Each point is reached from the start by the listed moves, each made once or not at all, plus a little noise. Say if it took an odd or an even number of moves. Then give how often each move was made.

Moves:
(1): [14.4 -8.5  1.1 31.1 -4.1 29.5]
(2): [-16.5  -2.5  -2.1 -12.0  -7.2  24.1]
(3): [ 30.3 -17.1  21.6  -7.4   0.0  -3.2]
Start: [  1.6   3.4 -35.5 -36.6  -7.2 -27.2]
Points:
[ -1.1  -5.4 -33.2 -19.0 -18.9  27.0] => even (1, 1, 0)
[ 30.1 -14.0 -14.3 -36.9  -8.1 -30.5] => odd (0, 0, 1)
[ 27.5 -22.8 -15.8 -21.9 -19.5  25.9] => odd (1, 1, 1)

Moves:
(1): [-11.6  -5.0  -6.9   3.4  -1.8  16.8   2.7   7.7 -18.5  -1.4  20.7 -18.0]
(2): [  5.0 -21.2 -16.9 -10.0   4.5  -3.3  15.3   2.9   0.1   5.2   4.1   7.3]
(3): [  3.9   0.6  19.3  -7.1   7.3   5.8   6.8  -7.5 -10.4  11.6  -9.2  -5.3]
(4): [-10.3   0.7  -9.6  11.4  -2.5  -0.7 -18.1  -6.2  38.2   4.3 -31.5  -4.9]
(5): [  2.3 -10.4  -7.4   1.9  11.4   7.4 -17.4  24.9   4.1  -5.1  19.6  14.1]
(6): [  0.7  -4.8  11.4  11.5   5.4 -28.4   5.1  22.7   6.0  -2.4  -7.6  -8.7]
(7): [-10.1 -26.1  31.2  -8.2 -10.6 -13.1  28.5  -0.1  -0.4  14.6  -5.6   6.6]
(8): [ -4.0 -10.6  -3.5  -3.5  21.3 -18.4   9.5   2.2  -7.4   8.7  14.6   1.2]
(9): [ 15.0  18.3   8.8  11.9  -8.2  21.8   5.1 -24.7 -10.9  -2.9  12.6  -9.5]
Start: [-10.6  -1.1   2.5  -1.7  -2.0  -5.9   7.0  -1.1 -11.8  -1.3  14.3  -0.5]
Points:
[-32.2 -64.8   5.7 -21.4   9.9 -24.7  63.7  11.4 -37.9  25.9  48.2  -3.4] => even (1, 1, 0, 0, 0, 0, 1, 1, 0)
[-17.7 -15.8 -11.7   3.9   7.0  20.1  -6.5  30.8 -27.2  -8.2  55.0  -4.4] => even (1, 0, 0, 0, 1, 0, 0, 0, 0)
[-41.5 -70.8   6.1   3.8  13.5 -51.7  50.4  29.3   6.3  27.2   7.7 -16.3] => even (1, 1, 0, 1, 0, 1, 1, 1, 0)
[-14.3 -28.2  42.5   2.8  15.8  -2.5  21.1 -12.6   1.2  27.8  13.5   1.4] => even (0, 0, 1, 1, 1, 0, 1, 1, 1)
[-12.4 -44.9  34.8 -15.0  10.2   4.6  75.8 -19.1 -58.3  35.7  51.5 -17.6] => even (1, 1, 1, 0, 0, 0, 1, 1, 1)
